Each row is a point. Any point is a mix of the corners, with weights that add up to 1. It lies inside the corners' shape when no weight is negative. Say inside or outside, and name the corners with a negative weight.

Corners:
(1): [+0.41,-0.69,+0.97]
(2): [-0.71,+0.23,+0.16]
(3): [+0.60,+0.12,-0.20]
(4): [+0.21,+0.21,-1.03]
Points:
[+0.07,-0.09,+0.00] -> inside
[-0.31,+0.34,-0.47] -> outside (1)
[+0.17,-0.05,+0.27] -> outside (4)
[-0.50,+0.19,+0.09] -> inside
[+0.39,+0.11,-0.14] -> inside
[+0.29,-0.44,+0.66] -> inside
[-0.31,-0.01,+0.15] -> outside (3)

Corners:
(1): [+0.46,-0.37,-1.18,-0.35,-0.49,-0.59]
(2): [+0.43,+0.12,-0.55,-0.49,-0.24,+0.78]
(3): [-0.10,-0.13,+0.18,+0.16,+0.22,-0.53]
(4): [+0.33,+0.94,-0.05,+0.36,-0.50,+0.24]
(5): [-0.67,-0.27,+0.02,+0.29,-0.13,-0.16]
(6): [+0.45,+0.60,-0.82,+0.49,-0.27,+0.78]
(7): [-0.75,-0.30,-0.27,-0.13,+0.34,-0.47]
Points:
[-0.47,-0.18,-0.13,+0.12,+0.00,-0.22] -> inside
[+0.28,+0.45,-0.35,+0.10,-0.39,+0.08] -> inside
[-0.17,+0.01,-0.10,+0.07,+0.07,-0.27] -> inside
[+0.13,-0.18,-0.70,-0.29,-0.22,-0.45] -> outside (5, 6)
[+0.22,-0.02,-0.66,-0.07,-0.37,-0.26] -> inside

Corners:
(1): [+0.04,+0.31,-0.72,+0.10,+0.44,-0.57,-0.03,-0.12,+0.36]
(2): [+0.82,-0.12,-0.54,+0.13,+0.12,+0.38,+0.34,+0.49,-0.29]
(3): [+0.54,+0.01,+0.42,+0.05,+0.37,+0.63,-0.25,+0.05,-0.31]
(4): [+0.32,-0.40,+0.06,-0.25,+0.40,-0.11,+0.36,+0.19,+0.62]
(5): [-0.24,+0.13,-0.42,+0.52,-0.48,-1.17,-0.37,-0.32,-0.13]
(6): [-0.44,+0.09,-1.08,+0.39,-0.15,-0.52,-0.29,+0.27,+0.00]
(7): [+0.17,-0.20,+0.09,+0.13,+0.62,+0.97,+0.08,-0.52,+0.08]
(8): [-0.86,-0.50,-0.03,+0.45,+0.25,-0.05,-0.26,-0.03,-0.90]
(9): [+0.39,+0.23,+0.20,-1.19,-1.26,+0.22,-0.60,-0.61,-1.04]
(10): [+0.84,-0.57,-0.55,-0.08,+0.13,+0.65,-0.06,-0.18,-0.27]
Points:
[+0.60,-0.43,-0.31,-0.12,+0.07,+0.52,+0.01,+0.15,-0.38] -> outside (1, 5, 7)
[-0.03,-0.14,-0.42,+0.10,+0.06,-0.02,-0.06,-0.10,-0.21] -> outside (3)
[+0.01,-0.23,-0.14,+0.06,+0.21,+0.00,-0.02,+0.06,-0.07] -> inside
[+0.40,+0.02,-0.46,-0.13,-0.18,+0.17,-0.21,-0.20,-0.25] -> outside (4, 8)
[-0.29,-0.30,-0.14,+0.22,+0.13,-0.09,-0.13,-0.02,-0.43] -> inside

Corners:
(1): [-0.50,+0.49,-0.35,-0.12,-0.08,-0.03,-0.40,-0.30,-0.29,+0.42,-0.12,+0.69]
(2): [-0.39,+0.04,+0.10,-0.61,-0.08,+0.16,-1.14,-0.33,-0.18,-1.70,+0.83,+0.26]
(3): [-0.17,-0.30,-0.22,+0.60,+0.27,-0.37,-1.32,-0.49,-0.41,+0.08,+0.61,+0.76]
(4): [-0.32,+0.24,-0.19,-0.32,-0.07,+0.21,+0.30,-0.28,+0.08,-0.27,-0.40,-1.69]
(5): [-0.13,-0.03,-0.14,-0.40,+0.35,-0.94,+0.19,+0.22,+0.07,+0.49,+0.07,+0.33]
(6): [-0.38,+0.34,+0.16,-0.41,+0.26,+0.05,+0.51,-0.07,+0.08,+0.13,+0.60,+0.36]
(7): [+0.03,-0.04,-0.44,+0.24,-0.09,-0.50,+0.06,-0.30,+0.16,-0.76,+0.36,+0.34]
(8): [-0.53,+0.52,-0.01,+0.24,-0.43,+0.45,+0.65,+1.66,-0.35,+0.20,-0.18,+0.60]
(9): [-0.31,-0.13,+0.02,-0.33,-0.20,+0.31,-0.09,-0.04,+0.57,-0.19,-0.15,-0.29]
(10): [-0.31,+0.23,+0.10,-0.25,-0.74,-0.05,+0.32,-0.09,+0.00,-0.05,+0.36,-0.26]
(11): [-0.07,-1.12,-0.51,-0.51,+0.23,-0.40,+0.28,-0.55,-0.62,+0.38,+0.49,+0.21]
(12): [+2.56,+0.05,+0.24,+0.01,+0.19,-0.48,-0.17,-0.23,-0.39,-0.09,+0.27,+0.18]
(13): [-0.16,+0.40,-1.27,-0.39,+0.07,+0.06,+0.76,+1.33,+0.05,+0.29,+0.24,-0.50]
Points:
[-0.13,+0.10,-0.03,-0.25,-0.32,-0.08,+0.07,-0.06,-0.09,-0.17,+0.34,-0.05] -> inside
[-0.12,-0.03,-0.37,-0.20,+0.07,-0.11,+0.11,+0.12,-0.10,+0.01,+0.12,-0.03] -> outside (10)
[-0.13,-0.26,-0.30,-0.15,+0.05,-0.13,-0.14,-0.11,-0.15,+0.06,+0.28,+0.14] -> inside
[+0.70,+0.03,+0.04,+0.07,+0.04,-0.42,+0.04,-0.23,-0.31,+0.16,+0.20,+0.25] -> outside (2, 9, 13)
[+0.24,+0.07,-0.02,-0.26,+0.12,-0.27,+0.08,+0.00,-0.03,+0.03,+0.26,+0.18] -> inside
[-0.37,-0.02,-0.30,-0.23,-0.03,-0.12,+0.06,+0.04,-0.02,-0.15,+0.20,-0.05] -> outside (12)
[+0.12,+0.06,-0.23,-0.31,-0.05,-0.20,+0.09,+0.14,-0.10,-0.15,+0.32,+0.25] -> outside (3, 4)
[+0.22,-0.26,-0.24,-0.07,+0.03,-0.26,-0.14,+0.04,-0.38,-0.19,+0.37,+0.10] -> outside (1, 6, 9)
[-0.05,+0.11,-0.18,-0.11,+0.00,-0.10,-0.10,+0.02,-0.18,-0.15,+0.23,-0.07] -> outside (9)

Corners:
(1): [-0.17,+0.34,+0.08,+0.00,-0.35,+0.29,-0.06,+0.40,-0.72,+0.11,-0.10,+0.32,+0.85,-0.79,-0.30,+0.12,-0.19,-0.50]
(2): [-0.58,+0.95,-0.24,-0.67,+0.61,-0.81,-0.96,-0.10,-0.04,-0.69,-0.13,+0.06,+0.81,+0.13,+0.19,-0.81,+0.39,-0.21]
(3): [-0.46,+0.07,-0.25,+0.81,-0.20,+0.76,-0.16,-1.07,-0.27,-0.51,-0.46,-0.13,-0.19,-0.53,+0.67,+0.60,-0.09,-0.16]
(4): [+0.28,+0.13,+0.13,-0.15,-0.07,-0.26,+0.09,-0.38,-0.43,+0.68,+0.28,+0.01,-0.73,+0.05,+0.26,+0.33,+0.25,-0.20]
(5): [+0.13,-0.50,+0.78,+0.49,-0.52,-0.18,+0.08,-0.20,-0.02,-0.29,+0.11,+0.01,-0.40,+0.56,-0.56,-0.02,-0.45,-0.81]
(6): [+0.28,+0.40,-0.29,+0.09,-0.49,+0.68,+0.76,-0.38,-0.33,+0.40,-0.61,+0.23,-0.26,-0.69,+0.90,-0.49,-0.67,-0.13]
(7): [+0.56,+0.79,+0.00,+0.13,+0.71,-0.22,+0.30,-0.74,+0.34,-0.43,-0.55,-0.52,+0.37,-0.05,+1.10,+0.07,+0.12,+0.33]
(8): [-0.78,-0.25,+0.48,+0.42,-0.61,+0.54,+0.17,-0.26,+0.43,-0.59,-0.02,-0.91,+0.70,-0.73,+0.25,-0.63,-0.12,+0.37]
(9): [-0.43,-0.51,-0.33,-0.53,-0.87,+0.15,+0.30,+0.29,+0.30,+0.07,-0.60,-0.21,+0.72,+0.37,-0.22,-0.32,+0.26,+0.12]
(10): [+0.90,-0.50,+0.19,-0.63,+0.40,-0.38,-0.07,-0.14,+0.17,+0.18,-0.16,-0.49,+0.16,+0.34,-0.33,+0.10,+0.48,+0.06]
(11): [-0.65,+0.24,-0.50,-0.61,+0.60,-0.64,-0.34,+0.25,-0.06,-0.18,+0.83,-0.75,+0.45,+0.69,-0.36,+0.36,-0.60,-0.09]
(12): [+0.48,-0.10,-0.61,+0.42,+0.49,-0.34,-0.21,-0.85,-0.22,+0.23,+1.06,+0.33,-0.78,+0.51,-0.68,+0.09,+0.23,-0.66]
(13): [-0.36,-0.13,+0.32,-0.53,-0.23,+0.21,+0.59,-0.04,+0.15,+0.24,+0.24,+0.44,-0.60,-1.22,-0.03,-0.72,+0.05,+0.72]
(14): [-1.01,+0.14,-0.50,-0.10,+0.17,+0.20,+0.31,+0.31,-0.58,-0.57,+0.15,+0.08,+0.14,-0.47,+0.04,-0.62,-0.36,-0.38]
(15): [+0.37,+0.07,+0.31,-0.10,-0.43,+0.42,+0.18,-0.14,-0.77,-0.27,+0.28,+0.80,-0.73,+0.07,+0.76,+0.59,+0.19,+0.52]
(16): [+0.79,+0.64,-0.60,-0.53,-0.76,-0.13,+0.56,+0.35,-0.77,+0.45,-0.02,-0.21,-0.52,+0.70,-0.19,+0.98,+0.50,+0.22]
(17): [+0.17,-0.54,+0.43,-0.14,-0.53,-0.22,+0.08,+0.18,+0.01,-0.33,+0.40,+1.03,-0.74,-0.57,+0.53,-0.55,-0.45,-0.42]
(18): [-0.56,-0.35,-0.11,+0.19,-0.88,+0.09,+0.28,-0.17,-0.75,+0.02,-0.29,+0.60,+0.60,-1.14,+0.24,-0.27,-0.48,+0.43]
(19): [+0.30,+0.23,-0.50,+0.39,+1.03,+0.23,+0.01,-0.37,+0.43,+0.38,-0.46,-0.93,-0.25,-0.05,+0.70,-0.03,+0.34,+0.29]
Points:
[-0.18,+0.10,-0.01,-0.21,-0.09,-0.14,-0.03,-0.08,-0.10,-0.18,+0.02,+0.15,+0.05,-0.23,+0.18,-0.33,-0.04,-0.06] -> inside
[+0.05,+0.00,+0.11,+0.03,-0.31,+0.11,+0.14,-0.10,-0.32,-0.08,+0.00,+0.17,-0.09,-0.10,+0.11,+0.07,-0.10,-0.09] -> inside
[+0.00,+0.01,+0.03,-0.05,-0.22,+0.04,+0.13,-0.21,-0.08,+0.03,+0.00,-0.03,-0.05,-0.22,+0.15,-0.07,+0.00,+0.08] -> outside (14)
[-0.09,+0.05,-0.04,+0.07,-0.14,+0.10,+0.10,-0.23,-0.26,-0.12,+0.01,-0.07,+0.00,-0.30,+0.20,+0.01,-0.08,+0.04] -> outside (9)
[-0.14,+0.08,+0.02,-0.12,-0.16,+0.02,+0.13,-0.09,-0.10,-0.16,-0.17,-0.03,+0.14,-0.28,+0.31,-0.21,-0.06,+0.07] -> outside (12)
[+0.05,+0.00,+0.00,-0.12,+0.00,-0.10,+0.03,-0.12,-0.06,-0.11,+0.10,-0.04,-0.09,+0.05,+0.04,-0.09,+0.00,-0.15] -> outside (18)
[-0.22,+0.29,-0.26,-0.04,-0.15,+0.01,+0.13,-0.06,-0.23,-0.17,+0.01,-0.25,+0.19,+0.05,+0.02,+0.14,+0.05,+0.15] -> outside (4, 6, 10, 17)
